Every row gives one point. A path goes straight from each point to the next, and from the last back to the first. The post is the endless flat space through its rows: a point in 2 columns, a line in 3, a plane in 4, and so on, so that a path can go around it. How many times does the path go around the post? Going back the other way cancels.
In the rows, zero is written as 128.

Post, 2 rows:
[[127 187 136]
 [105 124 134]]
Path, 29 rows:
[[115 186 160]
 [ 69 128 128]
 [139 207  80]
 [167 205 132]
 [136 142 154]
 [104 150 186]
 [ 80 205 126]
 [ 99 159  91]
 [142 174 122]
 [126 140 143]
 [104 126 154]
 [108 190 141]
 [ 74 156  90]
 [ 89 172  98]
 [ 72 147 136]
 [115 162 182]
 [118 117 144]
 [139 162 120]
 [ 98 152 102]
 [ 86 163 133]
 [106 148 146]
 [133 150 157]
 [131 116 158]
 [119 167 158]
 [ 81 137 165]
 [ 82 157 100]
 [141 161  90]
 [154 127 139]
 [135 118 176]]
Times around: 2

Post, 8 rows:
[[115  85 155 154 171 119  92  93 143]
 [110 149  97 131 132 145 110 125 124]
 [176 169 124 116 106 137 136 159 141]
 [138 132 111 121 125 111 109 157 123]
 [166 110 118 134  97 136 139 156 156]
 [144 118  95 114 104  55 165 145 136]
 [107 128  65 145 183  95 109 112  83]
 [197 121 148 108  95 164  78 113 170]]
Path (29 x 9):
[[141  84 145 142 156  99 126 142  97]
 [152 170 129  76 118 137 101 115 134]
 [163 140 136  83  74 113 105 176 178]
 [201 114 156 148 109 101 151 161 168]
 [166 133  87 135  93 132 124 133 186]
 [155 163 127 119 137 151 114 141 138]
 [162 106 130  97 101 142  73 157 138]
 [174 107  93 126 104 105 158  74 116]
 [166 139 165 133  77 186 112 178 164]
 [143  66 177 162 145 223  75 127 138]
 [ 43  77 129 162 196  94 134 110 122]
 [130 108 208  99  93 152 109 179 228]
 [ 93  80 165  97 138 106 108  83 164]
 [162 133 123 123 157 130 105 140 123]
 [141 113 116 147 116 158 120 194 183]
 [105 124 110 143 134 128  89 158 126]
 [122 123 143 174 132 130 154 101 118]
 [152  53 138 151 157 176  95 107 115]
 [119 100 113 128 170  59 156 115 125]
 [144 152 126  92  88 108 133 139 188]
 [141 180  96 132 151  98 126 161 104]
 [134 179  52 141 151  84 104  89  55]
 [146 138  76 117  70  76 115  92 123]
 [159 128 144 145  84 168 136 134 153]
 [169 153  98 133 171 118 106 173  67]
 [167 117 114  79  90  72 128 115 157]
 [161 209 129 103 161 120  74 184 116]
 [147 166 116 153 214  72  54 122  89]
 [130 119 134 147 129 133 118 130 132]]
Times around: 3
